Rows are points. The points of each table are mixes of a few directions, plus a little noise. How many directions does each table use, and how many do they share? Where both have some left over, give the other angles between the two spaces (their principal angles), to ten degrees, smallest first.
In the rows, 128 means zero.

First (4 x 3):
[[103  65 170]
 [119 106 143]
 [148 179  94]
 [142 163 105]]
Second:
[[134 142 119]
 [141 161 106]
 [152 189  88]
 [108  78 161]
 [101  60 173]
 [143 166 102]
 [117  99 147]]
Directions: first 1, second 1, shared 1

First, 5 rows:
[[116 130 122 119]
 [ 62 175 110  69]
 [183  93 145 175]
 [125  86 109 142]
 [155 155 155 134]]
Second:
[[135 137 135 165]
 [141 174 155 105]
 [109  54  85 179]
 [134 148 140 124]
 [126 112 120 161]
 [123 143 133  34]]
Directions: first 2, second 2, shared 1; angles 50

First:
[[124 129 121 129 127 137 132 125]
 [ 85 136  64 135 114 217 163  95]
 [118 130 113 130 125 148 136 121]
 [100 133  87 132 119 185 150 107]
 [141 126 147 126 132 101 117 138]
 [160 122 176 123 139  62 102 152]
 [118 130 113 130 125 149 136 121]
 [171 120 193 121 143  38  93 161]
 [175 119 199 120 144  30  90 164]
 [ 87 135  66 135 114 213 161  97]]
Second (8 x 8):
[[110  87 101 104  96 127 104 131]
 [135 156 126 187 136 127 109 139]
 [133 130 155  72 145 130 171 112]
 [180 108 108 184 128 106 188 158]
 [110 106 152  19 130 136 161 100]
 [162 125 118 176 131 115 161 147]
 [126 188 155 165 159 137 108 120]
 [ 70 126 110 115  99 144  28 118]]
Directions: first 1, second 3, shared 0; angles 80

First:
[[127  92 150 109 118 109 123 114 103]
 [109 183 132 154 187 172  88 135 170]
 [144 167  87 130 174 106 153 165 150]
 [ 97 131 167 154 102 191  78  94 136]
 [140 139  98 136  96 127 161 141 130]
 [140 171  86 143 147 127 153 157 154]
 [102  87 187 126  94 160  81  84 106]
 [159 163  66 121 171  81 182 177 145]
 [116  68 171 119  51 140 113  85  89]
 [142  82 138  89 142  70 144 129  95]]
Second, 8 rows:
[[120  68 175  98 120 107 105  99  90]
 [119 122 154 115 182 120  97 124 129]
 [135  62 141 113  14 115 158  97  77]
 [129 166 108 143 159 139 129 146 154]
 [120 104 159 110 158 117 102 116 116]
 [129 114 132 124 108 125 132 121 118]
 [129 157 110 140 147 137 131 142 148]
 [142 231  45 181 137 164 170 178 192]]
Directions: first 3, second 2, shared 2

First (11 x 12):
[[132 127 132 128 124 114 139 128 129 125 138 129]
 [125 124 128 130 130 123 121 130 131 134 120 141]
 [155 133 147 123 105  69 197 125 129  99 190 103]
 [107 131 109 129 148 194  73 128 122 145  81 129]
 [113 131 114 129 142 175  90 127 123 139  96 127]
 [117 127 119 130 138 157  99 129 126 139 102 134]
 [136 104 149 136 116  37 151 138 146 141 139 192]
 [141 120 144 130 114  68 163 131 136 123 155 145]
 [149 145 136 119 112 119 181 120 120  93 181  72]
 [126 139 119 124 133 168 121 123 119 120 126  97]
 [106 127 110 131 148 185  72 129 125 149  79 139]]
Second (9 x 12):
[[117 148 140  96 118 119 126 154 114 110 141  73]
 [111 157 146  80 114 114 124 166 107 101 147  45]
 [142 104 113 167 140 139 131  97 145 151 112 195]
 [132 121 124 138 131 131 129 120 133 134 124 146]
 [121 139 135 109 122 123 127 143 120 117 136  95]
 [122 138 134 111 123 123 126 142 120 118 135  98]
 [153  85 102 198 149 148 133  72 158 168 100 249]
 [133 120 123 141 132 132 129 118 134 136 123 151]
 [122 138 134 112 123 123 127 141 121 119 135 100]]
Directions: first 2, second 1, shared 0; angles 50

First, 8 rows:
[[ 78 144 176 134 160 120  91 112  87  89 134  96 120 119]
 [165 116  92 124 103 134 156 140 159 157 124 153 134 135]
 [123 130 132 129 131 128 125 126 123 124 129 125 127 127]
 [156 119 102 124 110 132 148 137 150 150 125 146 133 133]
 [ 65 149 188 136 168 118  81 109  76  79 136  87 118 117]
 [162 116  96 125 106 133 153 139 156 155 124 150 133 134]
 [224  96  36 116  66 143 199 158 207 203 116 191 143 144]
 [ 50 155 202 138 177 116  71 105  64  67 137  78 116 114]]
Second (11 x 14):
[[ 98 150 150 163 146 139 103 124 120 108 135 103 133 173]
 [121 170 107 177 131 142 103 104 114 113 127  97  90 113]
 [148  82 107  71 127 116 146 148 150 172 116 151 144 125]
 [143  80 136  50 114  99 188 150  83 136 110 130 135 173]
 [113 117  88 103 167 128  87 125 127 173 106  88  99 132]
 [135 100 132  80 130 118 142 136  64 147 141  78  99 159]
 [132 142 196 134  93 108 158 114 103  54 155 177 145  31]
 [124 146 152 140 108 123 163 122  64  83 133 101 111 169]
 [179 122 106 149 102 150 111 129 187 171 176 159 130  42]
 [122 121  95 154 159 155  68 140 234 187 128 155 163 133]
 [ 91 177 139 186 130 127 137 115 161  65  81 170 160 160]]
Directions: first 1, second 6, shared 1

First, 9 rows:
[[135  64 142 106  82 119 249 128 156  89 132 110 112 114 125 101 168 173]
 [131 103 145 124 109 121 174 132 144 122 126 122 112 127 124 116 146 142]
 [124 163 156 146 147 128  64 132 122 160 131 148 126 135 136 129 100 106]
 [106 133 132 133 132 130  93 136 118 106 117 130 140 111 157 117 129 137]
 [ 98 139 111 146 137 127  49 150 116 123  79 110 118 129 150 132 147 114]
 [153 178  99 114 166 141 109  93 102 146 191 163 183 130 109 153  64 107]
 [122 138 119 138 135 128  91 136 124 141 106 121 117 137 126 138 133 112]
 [160  99 147 108 107 124 235 111 151 129 168 136 122 129 102 119 124 148]
 [122 135  99 135 137 130  90 137 121 137  99 112 120 142 121 146 139 108]]
Second, 8 rows:
[[ 96 127 135 124 109 185 103 134 130 114 103 106 159 170 116 123 123 166]
 [118 120 137 126 144 115 131 110 111 129 127 142 158 148 129 123 113 184]
 [124 105 105 144 112 149 165 196 104 127 115 116 113 130 175 124 167 135]
 [136  98  91 173 150 119 183 113 148 148 107 120  90 129 115 120 101 166]
 [101 158 172 107 114  79  95 129 107 117 147 103 101 118 166 143 102  82]
 [145 137 101 155 132 114 112 102 178 102 146 157 101 107 104 135 116  46]
 [146 120 125 122 142 134 155 116 129 162 117 117 127 122 104 124 130 164]
 [155 159 158  71 123 128  83 129 117 125 160 161 176 101 118 135 175  79]]
Directions: first 4, second 6, shared 0; angles 40, 50, 60, 70

First:
[[110 118 104 128  69 124 151 112 104 100 175 121  98 175 131 122  90 139
  141 147  94 141  87  79]
 [125 133  88 165  85 108 130 122 105 120 148 125 119 169 113 131 115 133
  152 141  91 150  89  77]
 [116 117 116 120  87 128 148 116 113 105 162 123 106 159 134 122  97 136
  133 142 106 132 102  98]
 [124 129 144 113 170 140 123 144 144 150  97 128 133 101 133 124 142 112
  111 104 158 113 160 178]
 [152 154 105 187 163 104  93 148 132 165  83 134 163 112  98 143 172 117
  145 114 128 144 137 130]
 [145 128 121 151  78 111 125 102 112  99 165 130 134 148 119 138 121 152
  150 165  91 146  92  58]
 [136 134 164 108 213 145 108 155 160 169  66 134 154  65 134 128 171 105
   99  91 187 105 193 216]
 [145 119 151 114  90 127 129  97 123  88 171 134 136 128 136 134 119 155
  133 167 110 132 107  79]
 [ 98 119 157  68 194 166 142 157 157 160  87 122 110  93 156 109 127  98
   86  77 187  92 186 238]]
Second:
[[123 129 125 129 127 131 131 128 124 131 130 124 136 131 134 128 130 131
  125 138 123 132 129 134]
 [ 90 136 108 134 119 150 144 129  91 147 144  95 188 151 175 122 144 147
  103 203  91 164 129 159]
 [186 114 159 122 143  91 101 127 190  97 102 180  32  91  53 138 102  95
  170  10 188  69 126  78]
 [137 125 134 126 131 122 124 127 136 123 123 136 113 122 117 129 126 123
  134 110 137 120 127 120]
 [ 76 141 101 135 115 162 152 128  73 157 150  82 213 162 194 118 150 159
   90 233  75 181 130 172]
 [154 122 143 125 135 109 116 128 155 114 117 151  86 111  95 133 117 112
  145  75 155 101 127 105]
 [115 132 121 129 124 136 135 127 115 136 133 117 149 135 145 126 133 135
  118 153 115 141 129 139]
 [133 126 131 127 129 124 126 128 133 125 126 133 120 124 122 129 127 125
  131 117 134 123 128 122]
 [187 115 160 120 144  90 100 127 191  96 103 181  30  91  52 139 102  94
  170   7 188  67 126  75]
 [108 133 117 131 124 140 138 128 108 138 137 112 160 140 153 123 136 140
  114 167 108 149 130 145]
 [ 93 135 110 132 121 148 144 128  92 146 142  99 183 150 171 122 140 147
  103 196  93 163 129 156]]
Directions: first 3, second 1, shared 0; angles 80

First, 11 rows:
[[130 114 137 130  64 202 131  43 132 138 120 190 145 132 169 179 125 110
  120 121 124 127 118 133 140  96 189 175 169 120 125 101]
 [188  89 105 184   7 149 125  50 188 191 249 212 173 138 125 212 149  86
  125 112  80  95  70 132  92  88 139 158 120 124 195 102]
 [139 135 115 145 152  55 116 184 160 138 191 104 130 125  76 101 147 132
  137 143 117 117 113 131 118 141  72  94  74 145 159 145]
 [126 135 128 130 133 112 122 135 142 128 145 129 129 127 113 120 134 131
  132 137 127 127 124 131 136 129 121 124 112 136 133 130]
 [ 79 157 150  84 206 133 131 165  86  80  35  80  96 121 142  74 113 155
  127 142 163 155 172 127 160 152 136 118 143 131  76 140]
 [ 86 154 148  96 174 138 124 138 110  95  73 113 110 119 134  96 123 146
  129 150 154 147 151 134 168 135 148 128 135 138  93 132]
 [102 134 144 103 137 178 137 102  96 105  57 133 118 126 165 128 112 134
  122 126 148 143 150 127 149 125 170 149 167 120  89 119]
 [113 138 135 118 138 130 124 126 130 116 119 129 123 126 126 118 131 133
  130 140 135 133 133 133 146 127 136 133 127 135 118 128]
 [125 135 126 126 153 103 127 159 127 123 128 105 123 126 114 109 131 136
  132 131 130 130 133 127 126 140 107 112 115 132 127 138]
 [168 113  98 153 162  44 136 219 123 146 164  62 124 136  91 104 129 133
  134 102 111 116 125 109  68 162  42  72  87 116 156 153]
 [152 105 121 142  81 164 137  91 120 148 129 154 140 136 154 167 121 112
  123 104 116 122 119 120 104 116 148 145 156 111 134 115]]
Second (9 x 32):
[[ 44 184 166  81 176 137 124 109 119  85  73 132 117 116 129  88 135 143
  131 193 165 155 143 151 214 120 166 137 139 161  81 124]
 [ 92 139 121 189 119 166 119  93 143  77 162 171 138 116  96 131 107 166
  150 129 141 136 178 172 122 129 158 182 121 112 124 103]
 [ 76 150 130 174 104 170 156  65  95  97 113 163 149 130 132 145 102 152
  146 139 137 144 169 165 120 123 159 168 170 106 100  95]
 [168 102 120 110 138 119 123 165 120 145 110  97 113 133 143 126 126 119
  117  97 122 121 119  98 105 138 110 108 125 122 134 144]
 [202  81 122  91 113 137 111 152 141 168 119 115 112 134 160 147 138  96
  104  84 114 110  92  83 112 126 126 113 122 126 149 148]
 [191  96 106 130  98  81 154 155 109 193 146  94 142 150 145 155 134  92
  118  98  94 108  83  90  70 131  69  78 136 114 159 140]
 [134 118  98 210 105 125 152 123 108 117 166 131 148 134 104 145 101 152
  149  98 117 126 164 148  57 144 102 141 132  87 138 111]
 [ 83 172 155  96 134  95 107 107 181 131 172 156 136 117  98 110 169 117
  131 206 132 129  89 151 209 102 138 121  94 183 138 129]
 [164 107 135  73 164 121 104 180 134 137  91  92  97 124 145 107 138 115
  108 107 133 124 113  90 143 137 123 104 111 139 127 157]]
Directions: first 3, second 5, shared 3

First:
[[165 137 140 121 107 113 168  92 120 166 123  86 159 131 111 141 167 138
  127 104 118 127  68  94 125 129 152 100 134 124 141 102]
 [181 141 144 117 100 106 186  76 118 185 121  68 173 132 104 144 186 144
  127  92 112 127  40  80 122 128 161  87 136 124 145  91]
 [115 126 124 131 135 134 114 140 131 115 131 143 117 126 134 124 114 125
  128 136 133 128 150 139 130 128 120 138 127 129 125 138]
 [124 128 127 129 131 129 124 131 129 125 129 132 126 128 130 126 125 127
  129 129 129 127 133 130 127 128 125 130 128 129 127 130]
 [ 54 108 105 143 170 159  47 199 143  48 137 212  65 121 161 104  49 108
  131 177 149 129 249 195 137 126  82 185 116 135 106 180]
 [162 138 138 121 111 114 164  97 121 162 124  91 156 131 113 139 163 138
  127 105 119 128  74  97 124 129 148 103 133 124 139 106]
 [119 126 126 130 133 130 118 136 129 119 129 138 121 128 131 126 118 125
  128 134 130 127 143 137 128 129 123 134 127 129 125 135]
 [120 126 126 130 133 131 119 134 129 121 129 137 122 127 131 126 120 125
  128 134 130 128 139 135 129 127 123 134 127 129 125 133]
 [141 131 132 126 121 123 141 116 126 141 126 113 139 130 123 132 140 132
  128 119 125 129 109 116 126 128 136 119 131 127 131 120]
 [152 134 135 123 116 120 154 105 125 152 124 103 148 130 119 136 152 134
  128 112 122 128  91 106 124 128 143 110 131 126 135 112]
 [ 78 115 112 139 157 150  73 178 139  73 135 186  84 123 152 112  72 114
  129 163 143 130 213 175 135 128  95 167 120 133 112 165]]
Second:
[[145 122 117 137 128 121 144 139 133 109 125 122 133 127 135 118 131 126
  118 144 115 144 129 138 123 122 133 127 129 135 121 112]
 [184 114 129 136 171 111  83 157  68 136 137 159 141  92 163 132  95 146
  140 185 121 143 162 128 112 126 135  86 162 116 104 132]
 [102 159 136 115 113 149 140 123 160 136 123 122 123 152 102 123 111 116
  138 101 146 117  73 132 153 128 129 121  87 118 133 141]
 [ 76 107 113 137 119 137 158 106 187  97 123 107 130 146 114 115 155 110
  156 102 149 142 116 122 110 114 138 163  65 118 130  92]
 [ 96 142 114 128  85 135 187 115 195 101 113  94 123 162 105 112 144 104
  116  92 130 138  83 141 138 120 126 156  84 142 144 111]
 [148 136 169 115 173 154  76 138  51 167 151 156 120 115 107 149 151 164
   97 151 100  72 163 112 162 156 133 112 199 119 110 157]
 [ 98 124 117 126  98 113 135 103 156 134 120 119 123 130 139 135 121 114
  150  92 154 137 128 121 109 123 112 147 108 135 154 135]
 [176 120 129 131 138 103 102 142  74 143 132 144 130 100 159 141 116 144
  109 158 109 131 172 129 118 135 118 111 191 142 128 144]]
Directions: first 1, second 5, shared 0; angles 70
